Each row is a point. To make a cloud, some directions were put in groups of two or more. Within a group, all points are equally far from the middle, so they leave a hole (a ring in 2 directions, a hollow ball in 3). The other directions are filled evenly. Then the cloud was stretched, turned, moved and blurred a little. How many holes are there, and how many directions does each take, smallest first?

Cloud (14 x 2)
[[ 3.1 -3.5]
 [ 6.3  0.8]
 [ 0.7 -0.8]
 [ 0.3 -3.7]
 [-4.9 -5.0]
 [ 3.9 -5.1]
 [-3.8 -0.8]
 [-2.6 -4.0]
 [ 0.0 -5.3]
 [-1.6 -1.7]
 [ 4.4 -4.8]
 [-1.0 -4.7]
 [ 4.1  1.4]
 [-0.5 -3.7]]
Holes: 0

Cloud (21 x 3)
[[-3.2 -3.3 -5.0]
 [ 1.8 -1.8 -0.2]
 [-3.1 -2.0  0.7]
 [ 0.9 -0.4 -3.1]
 [-1.1  0.6 -4.5]
 [-3.8  5.1 -1.7]
 [-3.1  1.8  6.5]
 [-3.4  0.3  5.2]
 [-4.7 -3.7 -5.3]
 [-2.4 -0.7 -2.7]
 [ 1.2 -2.4 -3.5]
 [ 0.0 -6.9  3.5]
 [-0.3  3.0  4.5]
 [ 4.3 -1.1  0.1]
 [ 4.1  1.0  0.6]
 [ 0.9  0.5  6.6]
 [-6.0  0.5  6.8]
 [ 1.5 -4.1  2.9]
 [-0.9 -7.5  5.2]
 [ 2.1  0.6  2.6]
 [-5.4  2.3  3.6]]
Holes: 0

Cloud (49 x 6)
[[-4.8  2.6 -2.8  3.2  2.3  3.3]
 [ 5.3  2.5 -3.7  1.3  0.1  2.6]
 [-4.2 -3.6 -3.2  1.0 -3.6 -4.9]
 [-3.5  3.8  0.4 -3.6 -2.7  5.7]
 [ 5.1  1.3 -0.8  0.7  5.9 -0.7]
 [ 1.5 -5.0 -4.9 -4.6 -2.5  2.2]
 [-5.0 -5.0  2.6 -1.0 -4.0 -2.9]
 [ 2.6 -2.2  2.9  1.5 -2.2  5.5]
 [ 3.5  4.1 -0.3 -5.7 -2.0 -3.1]
 [-6.0  0.9 -1.8  0.5 -4.5  3.6]
 [-2.7  4.5  0.6  1.6  0.1 -5.3]
 [-6.3  2.5  3.3  0.4  1.7 -2.1]
 [ 3.0 -0.8  2.3  4.0  1.7 -4.9]
 [ 4.5  2.0 -1.9  1.3 -3.9 -3.0]
 [ 4.2  2.9 -2.0  0.5 -3.6 -3.4]
 [-2.8 -5.5  0.2  4.2  2.7  1.7]
 [-1.2  3.5 -4.7 -4.4  3.1  4.3]
 [-4.4  2.1 -2.4  0.6  3.7 -4.3]
 [ 6.2 -1.2 -3.4 -2.3 -1.9  1.6]
 [ 2.3 -2.3  2.5  3.9  0.3 -5.3]
 [-4.5 -2.8 -0.5 -4.2  1.9  6.0]
 [-3.1  3.5  3.9 -5.2  3.9 -0.3]
 [ 1.5  3.9  2.8 -4.4 -4.7  2.7]
 [ 0.9  4.6 -1.3 -2.7  6.6 -1.2]
 [-4.9  1.2  2.1 -7.0  1.8 -2.5]
 [-4.1 -4.6  0.5 -2.2  1.1  5.9]
 [-1.2  4.7  1.9 -3.8 -4.3  4.0]
 [-5.5 -2.9 -1.5  1.0 -2.6  5.3]
 [-1.7  5.1 -0.8  1.6 -5.3 -0.2]
 [-5.1  3.5  4.0  0.5  2.3 -1.4]
 [ 4.3 -1.1 -2.5  3.4 -4.1  0.6]
 [ 3.0 -4.8  1.5 -4.5  2.8 -3.8]
 [-2.3  3.8 -1.2 -7.2 -3.5  3.0]
 [-2.2  4.6  2.7 -1.1 -5.7  0.0]
 [-4.3  2.6  0.2 -3.8  0.7  6.4]
 [-4.8 -4.8  1.4  0.1 -4.6 -3.3]
 [ 6.2  0.3 -1.6 -1.5  4.2  3.1]
 [ 1.4 -4.7  3.8 -4.1 -4.6 -1.7]
 [ 3.1 -1.2  1.9  4.5  2.9 -3.9]
 [-3.7 -1.6 -2.1 -7.9 -2.2 -2.8]
 [-4.1 -3.5 -4.0  3.3 -1.8  3.8]
 [-1.0 -6.0  4.7 -2.8  2.4 -1.0]
 [ 0.9 -4.2 -0.3  3.0 -6.1 -0.3]
 [-3.0  2.1 -3.0 -7.5 -3.0  2.3]
 [ 3.4  4.5 -2.5 -3.5  3.2  4.1]
 [ 0.9 -5.7  0.6 -5.7  0.8 -4.2]
 [ 1.9 -4.5 -2.5  4.9  1.9  2.5]
 [ 4.3 -0.4  3.6 -3.0  4.8  3.3]
 [-0.6  3.5  6.7 -0.4  0.9 -2.3]]
Holes: 3 (2, 2, 2)
